Each row of a before or after table is a point. One or more steps were done to the points. Then noise was added and the rows were shuffled. The steps act on columns, c1 being the first. Write out the steps. A step turns or swaps two columns, mirrors them in a line or flattens them onto one, adds a multiple of one to another, or multiplies or shifts one. Angles are multiples of 10 degrees, from the lower column toward the higher: turns from -170 to 170, lines from 10 to 170 but not 90. Use the fewest steps. Two steps may share a column if one is a turn and the other turns, adds or multiplies; they go together, in the order done. Otherwise the lowest column goes first.

Before (9 x 3)
| +0.18 | -0.31 | +0.09 |
| -0.15 | +0.34 | -0.37 |
| -0.05 | +0.00 | -0.57 |
| +0.33 | -0.20 | +0.40 |
| +0.43 | +0.58 | +0.08 |
| +0.11 | -0.39 | -0.07 |
| +0.22 | -0.54 | -0.14 |
| -0.11 | +0.60 | -0.67 |
| -0.27 | +0.27 | +0.44 |
After (9 x 3)
| +0.20 | -0.17 | -0.10 |
| -0.48 | -0.33 | -0.33 |
| +0.51 | +0.16 | +0.00 |
| +0.01 | -0.37 | -0.15 |
| -0.60 | +0.20 | -0.35 |
| +0.35 | +0.80 | -0.28 |
| +0.04 | -0.53 | -0.25 |
| -0.38 | +0.09 | -0.11 |
| +0.17 | +0.38 | +0.48 |
Steps: turn c1 and c3 by -50 degrees; add 0.7 times c1 to c2

Before (13 x 8)
| -0.05 | +0.33 | +0.12 | +0.41 | -0.45 | +0.18 | +0.30 | +0.20 |
| -0.39 | -0.40 | -0.01 | -0.15 | -0.02 | +0.22 | +0.14 | +0.25 |
| +0.15 | +0.28 | -0.26 | +0.26 | -0.01 | +0.46 | -0.32 | +0.33 |
| +0.23 | -0.29 | +0.13 | +0.38 | +0.07 | -0.26 | +0.25 | +0.45 |
| +0.40 | -0.40 | +0.33 | +0.19 | -0.03 | -0.04 | +0.20 | -0.37 |
| -0.15 | +0.28 | -0.45 | -0.21 | -0.12 | +0.30 | -0.36 | +0.33 |
| +0.31 | +0.41 | +0.22 | -0.01 | -0.41 | +0.52 | +0.19 | +0.25 |
| +0.29 | +0.23 | +0.12 | -0.08 | +0.04 | +0.42 | -0.34 | -0.23 |
| -0.09 | -0.11 | +0.19 | -0.03 | +0.22 | +0.09 | +0.02 | -0.33 |
| -0.25 | +0.30 | +0.16 | +0.19 | -0.44 | -0.27 | +0.18 | -0.31 |
| +0.29 | -0.37 | -0.23 | +0.16 | +0.06 | +0.32 | -0.07 | +0.16 |
| -0.16 | +0.35 | -0.19 | -0.32 | +0.00 | +0.27 | +0.21 | -0.30 |
| +0.16 | +0.02 | -0.35 | -0.24 | -0.08 | +0.29 | -0.22 | +0.43 |
After (13 x 8)
| +0.22 | +0.36 | -0.26 | -0.31 | -0.14 | -0.25 | +0.12 | +1.33 |
| +0.28 | +0.38 | +0.08 | -0.07 | +0.25 | +0.21 | -0.23 | +0.48 |
| -0.14 | -0.31 | +0.34 | +0.15 | +0.11 | +0.33 | -0.45 | +1.01 |
| -0.26 | -0.26 | -0.17 | -0.20 | -0.55 | +0.08 | +0.16 | -0.94 |
| +0.15 | -0.07 | +0.23 | +0.23 | +0.14 | +0.28 | -0.34 | +1.30 |
| +0.14 | -0.27 | +0.31 | -0.31 | +0.28 | +0.37 | -0.27 | +1.00 |
| -0.38 | +0.39 | -0.12 | +0.21 | +0.11 | +0.19 | +0.02 | +0.78 |
| -0.14 | -0.43 | -0.21 | +0.25 | +0.18 | +0.23 | -0.19 | -0.92 |
| -0.04 | -0.26 | -0.30 | -0.43 | -0.26 | +0.44 | +0.10 | +0.60 |
| +0.33 | -0.40 | -0.20 | -0.08 | +0.01 | +0.65 | +0.21 | +0.77 |
| +0.31 | -0.25 | +0.32 | +0.02 | +0.29 | +0.29 | +0.09 | -0.74 |
| +0.40 | +0.41 | -0.16 | -0.13 | -0.03 | -0.04 | +0.32 | -1.12 |
| -0.08 | +0.11 | -0.03 | +0.04 | +0.23 | -0.09 | +0.19 | -1.00 |
Steps: turn c2 and c4 by -170 degrees; turn c3 and c7 by 90 degrees; turn c5 and c6 by -40 degrees; multiply c8 by 3

Before (14 x 12)
| -0.03 | +0.21 | +0.23 | -0.18 | -0.12 | +0.49 | -0.33 | -0.02 | -0.49 | -0.23 | +0.37 | -0.47 |
| -0.22 | +0.18 | -0.05 | -0.34 | -1.04 | +0.56 | -0.04 | -0.68 | -0.58 | +0.12 | -0.21 | -0.65 |
| -0.12 | +0.10 | +0.13 | -0.02 | +0.02 | -0.64 | +0.26 | +0.38 | +0.34 | +0.42 | -0.02 | -0.35 |
| +0.40 | -0.33 | +0.04 | -0.38 | +0.07 | +0.12 | +0.04 | -0.22 | +0.16 | +0.24 | +0.15 | -0.11 |
| -0.27 | +0.06 | -0.03 | -0.45 | +0.38 | +0.11 | +0.22 | -0.38 | -0.46 | +0.05 | +0.09 | -0.18 |
| -0.14 | +0.16 | -0.17 | +0.56 | -0.11 | +0.04 | +0.55 | +0.24 | +0.78 | +0.31 | -0.48 | -0.21 |
| -0.21 | -0.23 | -0.32 | +0.36 | -0.22 | -0.21 | -0.08 | +0.42 | +0.35 | +0.52 | -0.81 | +0.05 |
| -0.34 | -0.32 | +0.11 | -0.37 | +0.19 | +0.22 | -0.01 | -0.29 | -0.09 | -0.46 | +0.20 | -0.11 |
| +0.02 | -0.37 | -0.11 | +0.58 | -0.36 | -0.07 | +0.60 | +0.29 | -0.10 | +0.39 | -0.36 | -0.06 |
| -0.46 | -0.42 | +0.35 | -0.57 | -0.17 | +0.63 | -0.08 | -0.39 | -0.44 | -0.02 | +0.26 | -0.91 |
| -0.36 | -0.19 | -0.03 | +0.06 | -0.22 | -0.29 | +0.25 | +0.19 | +0.42 | +0.22 | +0.27 | +0.25 |
| -0.30 | +0.05 | +1.09 | -0.16 | -0.32 | +0.30 | -0.16 | -0.76 | -0.41 | -0.33 | -0.09 | -0.53 |
| -0.16 | -0.25 | -0.04 | +0.01 | +0.23 | -0.12 | -0.26 | -0.63 | -0.18 | -0.18 | +0.49 | -0.56 |
| -0.01 | -0.18 | +0.05 | -0.17 | -0.48 | -0.12 | +0.29 | +0.00 | -0.03 | -0.40 | -0.39 | -0.48 |
After (14 x 12)
| -0.29 | -0.02 | -0.14 | -0.57 | +0.19 | -0.06 | +0.08 | -0.35 | +0.01 | -0.27 | +0.17 | -0.09 |
| -0.16 | +0.00 | -0.01 | -0.03 | +0.24 | -0.18 | +0.34 | -0.65 | -0.04 | -0.07 | +0.43 | -0.57 |
| -0.14 | +0.49 | +0.00 | +0.57 | -0.08 | +0.14 | -0.69 | +0.47 | -0.68 | -0.02 | -0.31 | -0.19 |
| -0.20 | +0.47 | +0.15 | -0.37 | -1.09 | +0.54 | -0.02 | -0.82 | +0.37 | +0.00 | -0.15 | -0.65 |
| -0.47 | -0.13 | -0.26 | -0.62 | -0.16 | +0.46 | +0.36 | -0.50 | +0.24 | +0.03 | +0.07 | -0.86 |
| -0.01 | +0.08 | -0.06 | -0.24 | -0.47 | -0.33 | -0.35 | -0.02 | +0.05 | -0.18 | -0.36 | -0.45 |
| -0.29 | +0.34 | -0.55 | -0.37 | -0.30 | +0.09 | +0.68 | -0.82 | +0.17 | -0.29 | -0.62 | -0.55 |
| +0.38 | +0.01 | -0.17 | -0.25 | +0.07 | +0.23 | +0.02 | -0.22 | -0.25 | +0.35 | +0.09 | -0.08 |
| -0.22 | +0.05 | +0.56 | +0.61 | -0.21 | +0.08 | -0.38 | +0.56 | -0.24 | +0.26 | -0.56 | +0.04 |
| -0.13 | +0.43 | -0.28 | +0.30 | +0.05 | -0.35 | -0.06 | +0.50 | -0.20 | +0.64 | -0.07 | -0.37 |
| -0.01 | +0.58 | -0.05 | -0.33 | -0.09 | +0.36 | +0.48 | -0.19 | +0.49 | -0.28 | +0.20 | -0.46 |
| -0.25 | +0.38 | -0.16 | -0.41 | +0.39 | +0.09 | -0.15 | -0.56 | +0.30 | +0.19 | +0.10 | -0.21 |
| -0.38 | +0.08 | -0.18 | +0.25 | -0.21 | -0.15 | -0.08 | +0.26 | -0.34 | +0.24 | +0.27 | +0.30 |
| +0.09 | -0.08 | -0.18 | +0.68 | -0.36 | +0.16 | -0.62 | +0.25 | +0.23 | +0.09 | -0.23 | -0.07 |
Steps: shift c2 by +0.30; turn c3 and c11 by -30 degrees; turn c3 and c7 by 140 degrees; turn c6 and c10 by -30 degrees; turn c4 and c10 by -30 degrees; mirror c8 and c9 in the line at 10 degrees
